Each row of a before or after table is a point. One or more steps were done to the points. Then noise was added and the rows were shuffled. The steps act on how far a point lies along the listed directions, d1 being the first. Name the steps. A step turns or swaps two directions, mirrors them in a line or flattens them onto one, adds a multiple of one to another, or multiplies one. Angles are multiples of 10 degrees, from the lower direction toward the higher: turns from -170 to 170, lines from 10 to 170 but not 90. Use the fewest steps. Two steps may share a direction if one is a turn and the other turns, adds or multiplies; they go together, in the order done. Otherwise the lowest direction goes first.

Directions:
(1): +2.06,-0.60
(2): +0.60,+2.06
Before:
+0.10,+0.12
+0.36,+0.57
-0.44,-0.03
+0.51,-0.29
-0.62,-0.47
+0.22,+0.36
+0.80,+0.08
+0.11,-0.49
After:
+0.14,-0.09
-0.45,-0.21
-0.18,-0.53
+0.22,-0.76
-0.56,+0.55
+0.40,-0.15
-0.12,+0.45
+0.62,-0.26
Steps: turn d1 and d2 by -80 degrees

Directions:
(1): +0.82,+0.38,-2.11,+2.33,+0.95,-1.48
(2): +0.08,-1.99,+1.97,+2.40,-0.30,+0.32
(3): -1.03,+2.15,+1.87,+0.52,-0.32,-2.05
Before:
+0.22,+0.08,+0.06,+1.39,+0.02,-0.61
-0.16,+0.25,-0.07,+0.14,+0.15,-0.27
+0.55,-0.60,-0.26,-0.63,-0.02,+0.75
-0.01,-0.18,-0.68,+0.22,+0.21,+0.07
-0.33,+0.45,+1.20,-0.28,-0.23,-0.13
+0.03,-0.21,+0.41,+1.21,+0.06,-0.33
+0.01,+0.11,+0.31,+0.10,-0.23,+0.10
+0.07,+0.03,-0.43,+0.31,+0.23,-0.16
+0.15,-0.73,+0.01,-0.36,-0.17,+0.37
+0.08,-0.60,+1.12,+0.25,-0.41,+0.55
-0.25,+0.32,+0.34,-0.07,+0.02,-0.17
-0.32,+0.49,-0.22,-0.11,+0.24,-0.22
After:
+0.34,+0.87,-1.00,-0.45,+0.13,-0.25
+0.05,+0.40,-0.12,-0.04,-0.13,-0.05
-0.20,+0.00,+0.29,+0.26,+0.06,-0.14
+0.23,-0.29,-0.61,-0.58,+0.00,+0.13
-0.22,+1.11,+0.27,-0.59,+0.02,-0.47
+0.57,-0.47,-0.44,-0.68,+0.03,+0.69
-0.23,+0.37,+0.28,-0.11,+0.03,-0.17
-0.40,-0.04,+0.54,+0.15,+0.05,+0.06
+0.14,+0.43,-0.48,+0.91,+0.29,-0.66
-0.09,-0.57,-0.13,+0.39,+0.03,+0.28
-0.01,-0.34,+0.11,+0.48,+0.09,+0.04
+0.26,+0.23,-0.17,+1.33,+0.07,-0.68
Steps: mirror d1 and d2 in the line at 30 degrees

Directions:
(1): -1.82,-3.02,-0.03,-0.26,+0.18,-2.58,+0.23,-1.89,+1.26,+0.84,-0.43
(2): +0.14,-0.10,-2.12,-0.66,+1.65,-0.93,+3.37,+1.70,+0.66,-1.25,+0.68
(3): -0.16,+0.77,-0.56,+0.30,+3.39,+1.09,-0.91,+0.09,+1.79,+1.88,-2.00
(4): -1.70,-0.57,+1.01,-0.75,+1.79,-0.89,-2.46,+2.43,-0.58,-1.17,+1.67
(5): -1.74,+1.14,-2.11,-2.91,+0.14,+1.19,-0.55,-2.14,-0.70,-0.06,+1.11
Before (8 x 11):
+0.04,-0.09,+0.69,+0.49,+0.19,+0.08,-0.86,+0.24,+0.03,+0.20,-0.45
-0.37,-0.55,+0.64,+0.14,+0.05,-0.32,-0.50,-0.12,-0.16,-0.26,-0.03
+0.22,-0.18,+0.79,+0.43,-0.70,+0.22,-1.15,-0.37,-0.35,+0.30,-0.41
-0.54,-0.62,-0.33,+0.16,-0.58,-0.41,+0.41,-0.36,+0.05,-0.18,+0.17
+0.45,+0.33,+0.34,+0.38,+0.21,+0.92,-0.92,-0.41,+0.41,+1.15,-0.99
-0.53,-0.53,+0.19,-0.59,+0.40,-0.39,-0.67,-0.21,-0.13,+0.07,+0.47
+0.32,+0.27,-0.15,-0.54,+0.40,+0.41,-0.03,-0.13,-0.06,+0.26,+0.06
-0.62,-0.04,-0.60,-0.63,+0.42,-0.23,+0.52,-0.83,+0.36,+0.29,-0.27
After:
+0.47,+0.32,+0.37,+0.42,+0.18,+0.94,-0.91,-0.39,+0.39,+1.17,-0.96
-0.38,-0.53,+0.66,+0.12,+0.01,-0.32,-0.55,-0.08,-0.16,-0.30,+0.00
+0.29,+0.25,-0.15,-0.47,+0.53,+0.45,-0.04,-0.10,-0.04,+0.31,+0.02
-0.58,-0.63,-0.36,+0.16,-0.57,-0.45,+0.41,-0.36,+0.09,-0.16,+0.17
-0.52,-0.49,+0.21,-0.64,+0.47,-0.36,-0.73,-0.18,-0.06,+0.16,+0.38
-0.61,+0.01,-0.63,-0.63,+0.64,-0.14,+0.46,-0.84,+0.45,+0.44,-0.35
+0.20,-0.19,+0.81,+0.39,-0.79,+0.18,-1.11,-0.40,-0.42,+0.23,-0.36
+0.04,-0.14,+0.73,+0.46,+0.04,+0.02,-0.82,+0.23,-0.06,+0.13,-0.38
Steps: add 0.3 times d5 to d3

Directions:
(1): -0.18,-3.18,-0.92,-0.71,+1.94,+3.24,+0.16,-0.39,-0.29,+0.05,-1.28,+0.55,-0.45,-1.88,+1.85,+0.96,+0.10,+2.29
(2): +0.68,-0.30,+1.13,+1.89,+2.14,-0.27,-1.39,-2.69,+1.21,-1.70,+1.66,-0.09,+0.00,-1.16,-1.05,-3.29,-0.23,+1.29
(3): -2.60,+0.12,+1.00,-0.13,+1.01,+1.04,+0.74,-0.92,+0.36,+4.40,-0.69,-1.20,+1.98,+0.48,-1.65,-1.28,+0.32,+0.29
(4): +1.00,-0.41,-0.60,+0.91,+1.21,+1.12,+3.48,+0.73,+0.15,-0.37,-0.66,+2.51,+0.92,+0.73,+0.71,-2.52,-0.63,-2.84
Before, 13 rows:
-0.12,+0.43,+0.31,-0.09,-0.19,-0.38,-0.85,-0.21,+0.15,+0.30,+0.34,-0.61,+0.11,+0.08,-0.32,+0.64,+0.32,+0.78
-0.13,+0.39,-0.40,-0.37,-0.83,-0.56,+0.30,+0.75,+0.10,+0.34,+0.16,-0.34,+0.12,+0.60,+0.10,+0.91,-0.03,-0.62
+0.13,+0.31,+0.26,-0.31,-0.53,-0.65,-1.09,+0.13,-0.09,-0.38,+0.20,-0.64,-0.35,-0.25,+0.18,+1.12,+0.33,+0.68
+0.61,+0.36,-0.15,-0.09,-0.69,-0.39,+0.06,+0.38,-0.04,-0.88,+0.38,+0.11,-0.23,+0.11,+0.11,+0.08,-0.14,-0.62
+0.11,-0.33,-0.55,-0.30,-0.27,+0.57,+0.40,+0.40,-0.52,-0.30,-0.31,+0.39,-0.25,-0.06,+0.86,+0.66,-0.23,-0.04
+0.46,+0.77,+0.46,+0.24,-0.39,-1.18,-0.75,-0.55,+0.02,-0.61,+0.56,-0.57,-0.31,+0.20,-0.42,+0.03,+0.25,+0.48
+0.54,+0.59,-0.71,-0.38,-0.60,-0.36,+0.28,+0.68,-0.32,-0.31,-0.45,+0.47,-0.43,+0.44,+0.22,+0.71,-0.29,-0.84
-0.21,+0.75,+0.02,-0.27,-0.81,-0.77,-0.35,-0.17,+0.15,+0.14,+0.11,-0.31,+0.02,+0.20,-0.69,+0.24,+0.09,-0.03
-0.44,-0.74,-0.02,-0.34,+0.61,+1.01,-0.38,-0.47,+0.04,+0.67,-0.24,-0.22,+0.40,-0.34,+0.07,-0.32,-0.02,+0.29
+0.14,-0.28,-0.35,-0.87,-0.72,+0.10,-0.64,+0.61,-0.11,-0.47,-0.31,+0.05,-0.34,-0.29,+0.84,+1.49,+0.30,+0.54
+0.22,-0.43,-0.47,+0.01,+0.11,+0.53,+0.17,+0.22,-0.10,-1.03,-0.27,+0.39,-0.39,-0.52,+0.59,+0.29,-0.09,+0.26
-0.89,+0.91,+0.59,+0.10,-0.33,-0.12,-0.61,-0.47,+0.29,+0.70,+0.23,-0.78,+0.19,+0.29,-0.82,-0.58,+0.33,+0.08
+0.55,-0.24,-0.35,-0.15,-0.46,-0.31,-0.22,+0.38,-0.10,-0.46,-0.08,+0.51,-0.15,+0.03,+0.22,+0.74,-0.04,-0.54
After:
+0.71,-0.12,-0.07,+0.30,-0.16,-0.55,-0.40,-0.07,+0.11,-0.75,+0.27,+0.52,-0.07,-0.02,-0.12,-0.04,-0.14,-0.54
+0.23,+0.21,+0.09,+0.58,+0.25,-0.68,-0.37,-0.56,+0.74,-0.54,+0.99,-0.36,+0.10,+0.03,-0.39,-0.69,-0.10,+0.04
+0.51,-0.61,+0.01,-0.11,+0.38,+0.18,-0.60,-0.56,-0.19,-0.72,-0.01,-0.23,-0.58,-0.58,+0.46,+0.52,+0.26,+1.35
-0.87,-0.19,+0.34,-0.10,+0.35,+0.90,-0.74,-0.68,+0.20,+0.59,-0.13,-0.63,-0.08,-0.45,-0.19,-0.21,+0.38,+0.99
+0.19,+0.49,-0.41,+0.01,-0.67,-0.30,+0.44,+0.69,-0.21,-0.78,-0.18,+0.29,-0.22,+0.19,+0.24,+0.37,-0.14,-0.64
+0.28,+0.78,-0.06,+0.22,-0.69,-0.64,+0.24,+0.18,-0.30,-0.50,+0.32,+0.23,-0.08,+0.52,+0.04,-0.16,-0.27,-0.78
-0.03,+0.10,+0.20,-0.07,+0.06,-0.04,-0.87,-0.28,+0.11,+0.05,+0.23,-0.51,+0.00,-0.15,-0.08,+0.70,+0.29,+1.08
-0.06,-0.14,+0.03,+0.04,+0.16,+0.03,-0.64,-0.84,+0.36,-0.33,+0.14,-0.14,-0.14,-0.56,-0.39,-0.24,+0.09,+0.87
+0.87,+0.60,-0.16,+0.50,+0.31,-0.59,-0.20,-0.44,+0.23,-1.00,+0.30,+0.45,-0.34,+0.01,-0.32,-0.83,-0.42,-0.45
+0.33,+0.24,+0.31,-0.11,-0.28,-0.68,-1.18,-0.07,+0.02,-0.82,+0.34,-0.50,-0.39,-0.37,+0.21,+0.87,+0.25,+0.76
-0.57,+0.19,-0.07,-0.68,-0.49,+0.18,-0.17,+0.32,-0.20,+1.06,-0.36,-0.39,+0.47,+0.44,-0.14,+0.35,+0.04,-0.55
+0.44,+0.90,+0.21,-0.13,-1.00,-1.20,-0.87,+0.29,+0.22,-0.97,+0.52,-0.03,-0.16,+0.25,+0.00,+0.38,+0.13,-0.24
+0.76,-0.22,-0.13,+0.17,+0.03,+0.17,-0.03,-0.12,+0.14,-1.14,+0.41,+0.24,-0.25,-0.35,+0.24,-0.45,-0.16,-0.10
Steps: turn d1 and d2 by -120 degrees; turn d3 and d4 by -10 degrees
